Each wall is flat, endless, passes through zero and stands at right angles to its row. A trip goes straight from one point to another. List the walls that it crosses, first one first.

Walls:
(1): [-50  -7  19]
(2): [ -5   2 -54]
(3): [21 62 -7]
(4): [ -1 -38  20]
Trips:
[ 25 -58   1] to [20 21 26] => 3, 4
[ 59   7 -47] to [-2  9 44] => 2, 4, 1
[36 42 21] to [ 27  28 -51] => 2
[ -6 -38  23] to [-19  23  35] => 3, 4
[-13 -26   2] to [  49 -121  -25] => 2, 1
[  3 -13 -59] to [-15  23  34] => 3, 1, 2

Walls:
(1): [ 31  30  53 -11 -27  38  62 -56   2]
(2): [ 13 -16  64 -97  -2 -60  41 -59  35]
(3): [-38  27 -62  30   8  50  -6  29  -5]
(4): [-74 -29  -7  57  42  17 -29 -33 -12]
(5): [-28 -21  31 -53  11  53  -2  99  57]
Trips:
[-44 -33 -84 -25  59 -44  28 -37 -14] to [ 11  49  22  35 -12  28  -7 -49  32] => 1, 2
[ 20 -16 -17 -27 -15 -41  64 -30 -18] to [ 17   9   8 -14  -6 -53 -30  17  20] => 1, 5
[-21   6  -6  72  40  23 -18  40  31] to [-24 -12  48 -40   9  -6  12  34  85] => 2, 3, 4, 1
[ 59  34   2  10  41   1  54 -41 -10] to [ 27  37 -25 -55   0 -35 -16 -59 -29] => none

Walls:
(1): [ -5 -39 -33 -34   7  -4  41  14   9 -18  -6  14 -33   5  72  68  32 -49
 -25 -37]
(2): [ 21  72  36 -77 -59 -17 -14  35  22  55  28 -34 -23 -34 -51 -59  20 -31
  50 -40]
(3): [-54 -28 -13  32  39  -7 -53  21 -37  68 -23 -20 -80  62   4  -1 -14  53
  40  54]
(4): [ -8  -3  10 -35   7  65 -22 -31 -54  87  78  91  35   0  32 -25  17  38
 -39 -30]
Trips:
[ 48 -70 -21  12  66  34  40 -32  19  25 -13 -12 -14  43  -3  -1  27  21
   6  10] to [-51 -57 -10 -23  -9 -54 -36  26 -34  -4  86  -8   9  -5  71  11   3 -22
  -3   8] => none
[ 20  35  57  -1  14   6 -34  18 -25  39 -49  45 -63 -38  21 -30 -32   3
  20 -19] to [ 31 -74 -17  66  -8  82 -32  16 -58 -12   3 -32 -29 -43 -36 -30  99  48
 -32 -25] => 2
[ 32  72 -39 -66 -40 -11  44 -78 -21  -4  13   5 109 -10   5  20   8  18
  62 -47] to [ 11 -14 -69 -21 -70 -28  48  -2 -34  -1 -10  -4  -6 -39 -25  11 -16 -29
  29 -19] => 1, 4
[-14  11  17  17  35  53  19 -27  11  29  42 -34  14  -6  26   4   7 -56
 -48 -30] to [   3   28 -100  -35   27   26  -20  -22    5  -14   36   -7    3   37
   67   58   73  -70  -39  -24] => none

Walls:
(1): [-60  -7  36 -77 -31 -68 -58   1 -16  13 -14   9 -30  77  22  27 -26 -20
  22  33 -41 -15 -49 -34  24  22  59   8  46  37  21  39 104 -70 -10 -22
  -5 -10  18 -50  -9  -6  -2  32 -47   3  24  45]
(2): [-18 -38 -22  20 -16 -35 -75  51  35  41  -3 -66 -39 -42  24  42 -43  39
  62  14   0  23 -22  15 -33 -44 -36  -4  11  31 -47 -80 -17  19  13  21
  79  -4 -29  26  92 -32  11  15 -40  54 -76 -11]
(3): [ 39  14  -5  48 -12  53  26 -44  30   3  30 -81 -14  31 -69 -15   1 -60
 -21  -8  66 -27 -31 -23  16 -27 -13  57  14  39 -47 -46  28  42 -26  37
  38  13  22  45   3 -21  10 -16  63 -49 -33 -33]
(4): [-48 -25 -74 -19  21 -37 -40  55  -3 -34 -27  33   4  45 -75 -70  -7 -32
  21  39  71  11   2  10  35  -5  41 -24 -20  52  40  -5 -24  34 -37  -4
 -32 -25   6 -48  33 -53 -17  -5 -34  -3  -2  30]
(5): [ 26  20 -43   4  42  16  19  52 -22  32   8  -2   0 -19 -19 -10   5   3
  -7  38  -8  65 -21 -31   9 -37   0  14 -25  21  10  12 -10   3  49  75
 -10 -29 -54  -3 -23 -13 -45  21 -72  -1 -13  -2]
(6): [-92  20 -43  -1 -61 -23 -26  12 -36  41 -10 -44  -2 -43  28  -5  -6  -4
  17 -22 -17  -6 -42 -19  44 -66 -11 -95 -19 -14  23 -20 -25  -1  -4   2
  12  27  -5  75  -1   0  45  42  76  24   0  23]
(7): [-52 -44 -30  11 -19 -50   1 -26  16  52 -56 -30  42  16  -2 -18  53  -5
 -61  -7 -39  31  24  18 -17 -74 -14  -6  47  40  14 -14 -35 -12 -57  25
  56  24  -6 -27  39  39 -10  42   2   8 -43   7]
Trips:
[-25  -3  18   3  31 -33 -12  -3  19 -40 -26  53  14  20  49   3   2  14
  37 -20  -1 -55 -59  41  23  23 -56   8  38   6 -89  40  28 -14  10 -68
  24 -36  -3  17   5  42 -20  89 -36  -1 -21  -9] to [  27 -110   12   25  -30  -37  -10  -17  -14    0  -16   11  -29    5
  -19  -33  -16  -25   11   35  -43   12  -59  -19  -27   19  -92    1
    2   -5  -62   36   71   11   -2  -67  -65   21   22   -7   -1   20
    6    2  -54  -73    6   14] => 2
[-38  30  13  13  15 -87   0  57  15  43  11   2  -4  43  40  11  17 -11
 -27  51 -27 -11   3  32 -28   7 -11  -1  -8 -37  28 -31  11  17  69  -8
  26 -15  81  42 -12 -40  32  23  45   0  -7  16] to [-26 -30  54  41  56 -29  74 -19   8   8  16   5  22 -34  27 -82  49  12
 -53 -37  19  68 -10 -12  37  -6  -5  -7 -52  -1 -46 -34 -28 -35 -11  14
 -30  52  -5 -26 -35  -7 -15  76 -73  44 -26  32] => 5, 1, 2, 6
[ -33   52  -36   11   -4    7  -54  -52    9   40   11  -39  -21  -22
   15 -121    7  -24  -34  -21   45  -18   24   65  -17  -47  -43  105
   -4  -74    9  -12   -2   -4   12   38    3  -11    8  -10   22  -27
  -29  -95  -12  -41   42   16] to [ -31    2   44    3 -109  -47  -20  -34  -32  -31   10   62   62   27
  -30  -33   31   16   -7   82  -41   16   94   26  -18  -18   13   43
   72   39  -27  -89   45   31  -42   32   -7   22   -4  -40   51  -12
   56  -37    4   -3   -8   40] => 5, 2, 1
[-25 -34 -32  -1  17  -8   3  12 -27  -8  50 -74  41  -1  24 -41  36 -12
 -24   4 -45   4 -37   8   7 -10  44 -22  29  -9 -39  46 -51 -16  28  -5
 -14 -17 -60 -63  55 -53   4   0  54  -1  -3  -6] to [-35  37  -3 -30  -3  69 -17 -19  27  -8  -6   6 -65  51 -50 -29  49  -4
  14  18  22 -85 -25 -10   3  36 -62  10 -35 -63  62  61 -12 -15 -84  30
 -21  -1  88  -6 -23  26 -20   5 -78 -17  -9  30] => 1, 2, 5, 6, 3, 7

Walls:
(1): [ -4  55 -31 -70  23 -26 -37  19 -17 -68 -24  23 -24  65  -7 -47  39 -41
 -43  28  27  -4  47  14  14  16  13  14 -52 -67  33  -5 -44  21   0 -74
  33  15 -30  10 -60  19 -17 -20  18  -1  28  -3]
(2): [-14 -25  -6 -22  14 -18 -32 -63   4  13 -30  16  27 -55 -41  27 -21  -7
 -74 -15 -58  50 -36  10  33  32  -6  48  42  -7   9 -13  12 -13  19  -6
  75 -38  19   2 -21  12 -71 -58 -29  30 -14 -10]
(3): [-39  27  -6 -44 -23 -22   5  26  23 -19 -62   2 -63  35  52  27  -7 -20
   8 -54  33  -2   4 -27  30 -26  37 -17  36 -26 -24 -24 -14 -22 -84 -45
  84 -96 -29  19  12 -27 -23   5 -20 -36 -29  62]
(4): [  4 -21  33 -10 -11   6  43   3 -46  33 -32 -19  -7  -5  -8  40  23  -8
  -7 -23 -23  14 -64  35 -11  16   1 -37  34  33 -40 -33   9 -52 -26 -18
 -10   6  19  -9   6 -26 121  11  30  -6   7  24]
(5): [  3   5 -27 -37   3 -20 -44  26   9 -20 -49 -13  21 -11  -4   1 -34 -10
 -10  66  44  17 -14   8 -19  72 -23   9   9   2  -4   2 -26 -40  44 -41
  -8 -38   5  53 -10 -30   6  13 -19   1   8 -16]
(6): [  1  25   1  59  49 -60  45  24 -76  23  11   3 -42  -9  18 -45  28   2
 -24  20  20   4  44 -62   0 -23   4 -91  65  60  21  31  34 -29   1  -3
   2   7  17  -4 -35  18  -1  11 -42 -36 -12  21]
(7): [  31   50  -21   10  -39   -6   34  -38   12 -107   39   10   30  -26
   29  -18   18   35   12   14    0   26   38  -35  -38  -22  -47  -22
   44  -48   39  -64  -19   -2    7   38  -12  -36   -1   30   53  -18
  -39   48   -4    6  -36    1]
(8): [ 76  -3 -18  48  11 -23  -8  60 -22  44 -14  24   4  11 -62  56 -16  35
 -14  40  28 -32 -61  59 -34  43   5   5 -62 -30  48 -20  55  48 -36  51
 -18  55  -1  38  17 -18 -35  46 -69   0  42  -7]
(9): [ 23  19  -4 -31  11  10  28   2  51   4  21  21  26 -36   4  60 -45  -8
 -22  -4 -16 -67 -39  10   4 -46   9 -11  36  -4 -25 -11 -39 -40  -8 -66
   4  17  81  12 -30  69 -12  12  10 -44 -11 -28]
(10): [ 52 -39  -5 -21  50  38  -2   0  68  86 -26 -26 -69  20 -13   4  -6 -10
  39  28  56   8   1  35  23 -30  22  -3 -15 -14  30  -2  74 -57 -27  -4
 -13  35 -41  29  -4 -48 -40 -12  10  -8 -21 -14]
Trips:
[-22 -73 -10  -7  44  11 -52   6  19 -13  21 -51  36  42 -39  -2 -18  69
 -28 -53  16 -14 -41 -12 -46 -46 -16  38  32 -20  31 -27 -29  -3  -3  18
  -2 -29  -1 -17  -3 -40 -25  88  75  -3 -11 -69] to [ -2  -4 -19  25 -33  -5 -13 -23 -37   4  -4 -87  43 -29   4 -50  15  12
 -55 -74  26 -34 -74  -2  26 -18  31 -21  11 -48 -19 -58  -1 -31  18 -19
 -23 -24 -76  28 -10  -9 -39  16  21 -48 -39 -48] => 8, 3, 4
[ -34   26   43   24  -49   13   20   -1   33  -35  -52    8  -59   18
   24  -40  -28  -27   58  -41   49   18    4   -1  -31    0    5  -10
  -29  -47  -49  -21   39  -44   10   20  -41    2   91   55   -3  -47
  -11 -101   -2  -21  -73  -24] to [-25  33  49 -19   9 -37  50  26  40 -11 -69  26 -52 -43 -55  17  11  31
  49  -5 -53  30  -1 -20  -1 -59  33  36 -19 -23 -14 -32 -45  10   4  29
 -32  -2 -46 -34  85 -45 -32  32  -6  37  -3 -13] => 4, 5, 8

Walls:
(1): [ -5   1 -26 -36 -26 -27  21 -15  11  27  52  15 -33 -35  39  48  65  -7
  31 -25  -4 -29 -35 -18   0  -7  60 -73 -26  -9   2 -71   7 -47  46 -26
  20  12 -16  66  56 -18  13  30  26  23  47  29]
(2): [  27   -9 -114    9   50   12    8   20    7   -1   27  -40   83    6
   18   34  -16  -32  -24  -76    3  -23   61    9  -17   -9    0   13
   28   -5   -1  -32    1   89  -23    3   -2  -41   45  -46   20  -41
    2   76   47  -65    0   27]
(3): [ 29  32  10 -66  -9  -3 -28 -26 -51 -38 -44 -69  18  35  31 -42  17  59
 -39 -15  -6  16  29  54   4  65  48 -21   3   5  -6 -78  61  35  -5 -21
 -64 -10 -25 -22  40  38   8 -32  49  12  -5  30]
(4): [  1 -87 -39  23 -40   7  -6 -76  16  -8  37  19  52 -13 -25 -60   3   1
  36  51 -64 -89  -8   5 -36 -23  33 -88  45  32 -14 -93 -71  24   2  32
  20  44  30 -19   7 -40  78  -7 -52  58 -32  12]
(5): [-29 -73 -29  -6   8 -47 -43  59  19  59  58  25 -10   2 -41   7  54  37
 -13  85   9 -42 -53  19  -1 -42  15 -19  15   4  37 -40  -6 -40 -27 -25
  -7 -16  62  17 -18 -48 -17  -3  13   3 -89 -32]
(6): [ 21  54  99  77  38  16  13  36 -28  10   3 -14  38  13   7  32  59   9
   2  55 -64 -33 -84   9   8   6  25 -74  31  48  26  16 -12 -24 -26 -26
  28  -8  15 -18  -8 -18 -32  30  68 -31 -11  54]
(7): [-70  -6  11 -63 -37  33 -67 -36 -39  39  -6  -6   9   7 -31 -36 -26  41
 -11   2 -29  29   8 -33 -59 -30 -63  45  24 -17 -52 -26  24 -32  17  -6
 -11 -24   2  39   9  27 -24  -8  36  32  38  -2]
Trips:
[ 35  42 -10  99  53  -6   5 -29 -34 -22  -3  40  41  10 -50  45 -46   1
 -53 -19 -31 -31  17 -49 -28  -3  21 -15  -4  68  29 -18  61 -19  11  26
  19 -32 -10 -17  29  -3  10  38 -45 -33 -58  10] to [ 77  36 -30 -82  -1  59 -10   1  37  14 -44  -6  34  34  -3   1 -50  34
  83  31 -25  15  -2 -53 -72 -64 -94 -45 -19 -38  -8  46  60 -12  38  31
  23 -17 -36  19 -38  55 -46  48 -27  22 -33  36] => 7, 4, 6, 2
[  16   37  -46  -31   80  -71   -8  -28  -21   12  -46  -53  -37  -86
   47  -36  -27    7   76   33   49   32   31  -53  -23  -37  -13  -18
  -33  -74  -57   34   33  -33  -16  -18    3  -26   43   50  -19   -4
   98 -104   21   24   39   25] to [ 69 -11 -37 -21  32 -84 -20  40 -11  25  15 -40 -14 -71 -57 -13 -17 -57
  19 -48 -27  -3 -44 -19 -93 -15  79 -12   9 -20  19   0 -32 -21 -21 -38
  17 -13  -6 -55  -2  16  32 -11  19  43   8  25] => 4, 2, 5, 7, 3, 6

Walls:
(1): [-32  49   2  -3  -6 -33 -15  36  11 -20 -78  63 -30  15 -43 -40 -49  45
 -41  11 -34   7  19  29 -32   3 -13 -20  14  -3 -79  18  24 -25  49  21
 -51  12   3 -24  25  -9  10 -53  20 -11  56   4]
(2): [ -2  10 -14 -66   8  30 -82 -24 -15  12  27  12   8   9  21  25  -4  20
   8  49  39  -2   1 -56  23 -11  26  -1  11   7  -2  13  13  -4  43  43
 -10  32  24 -65  12 -16  31   4 -11  -1 -30 -49]
(3): [-55  24 -42  25  64 -51  54  -6 -41 -60  50 -26 -37 -42  10   0   7   0
  37 -43 -12 -10 -14 -23  49  41  31 -73   6 -51 -35  15  54  24 -44 -25
 -36  10  14   1  47  16  52  35  -2   3  -6 -38]
(4): [-41 -25   2 -37  40 -12  17   1 -40 -22  -2  45  34   4 -74 -30  32   6
 -11 -21  49 -92 -30   4 -61  32  54 -39 -17 -54 -22  37  10  41  66 -12
 -60 -35 -46  38 -44 -48  44   4 -18  28  18 -21]
(5): [-26  52 -19  14  54  15 -25   4  52 -22  20 -15  82 -15 -32  61 -30  51
  -5  90  25  16   9  13 -14  16  26  -4  33 -10  -6 -69  -1 -35 -60  25
 -40  29  49  61  58 -63 -72  -8  22 -58  54  21]
(6): [ -4 -28 -63 -44 -16 -17 -20  -9  20 -51  11  67  48 -98  14  36  19   8
 -15  24 -44 -24  95 -30  -5  75 -23 -90  53 -17   1  40 -16 -13 -43  20
 -42  20  12 -17 -37 -30 -53  -2 -28 -57 -10  -6]
(7): [  2   3  -9  -8  -5   8 -73 -12 -15 -16 -16 -13  -7  28  37  12 -75  18
  16 -12  68   7 -13 -59  13 -62 -37 -25   3 -19  28  53  27 -18  62 -58
  72 -20  26  15   1  48  18 -86   9  16  20  -9]
Trips:
[  6  22  12   0   2  83 -23 -72  15  56  -9  55  56   1 -71  26  22 -22
   0  36  51  -9  48  33  23 -70  12   6  15 -27  -8  20  -5  25  -4  37
 -36 -10 -48  -2  20 -27 -59  46 -35  56  45 -38] to [  29  -10    3  -17  -76  -54   23   21  -10  -52   35   22  -19  -77
    5  -62  -43   15 -103   -2    9  -83    8    1    4   53  -13   30
  -30  -31   33  -27  -11   35  -63   36  -43   36   55  -53  -58    6
  -53   56  -18  -69   78   -7] => 1, 2, 3
[-46 -34 -26   1   5 -70  54 -27 -65  -5 -18  14  47   8 -57   6 -32  15
  19  12 -44  14  54  24  15  55  -4  15 -54 -22  12  44  19  48 -15   0
  17 -14  23   9 -75 -18 -47  34  -9  40   6  41] to [  0  15   7  36   1  22  -3 -39  17  92 -28 -43 -10  53 -47  50  38   9
  44  19  49  15 -45  94 -38   5 -17  60  31  78 -11 -21  42  45  -4 -12
  47 -33  35  26  14  44 -92  54  32 -32  20 -24] => 5, 3, 6, 4
[ -1 -22  18  -8 -11 -25 -10  54  -5 -24 -42  51 -80  18   4  -7   9  31
   7   5  65 -30  36 -18 -10 -33 -27  33   8  18  -7  17  20  76 -43  17
  73 -10 -32  -7  66  -4 -15 -34  35 -14 -56 -68] to [  7  81  -8  11  16 -47   4  27  23 -40  52 -62   6 -15   8 -84   2   1
 -19 -38 -52 -29   7 -13 -42 -20 -14  63  50 -32 108  -8  -1  -8  38  23
 -16 -85 -68  18  -2  16 -10 102   1   3 -50  10] => 2, 1, 3, 7, 4
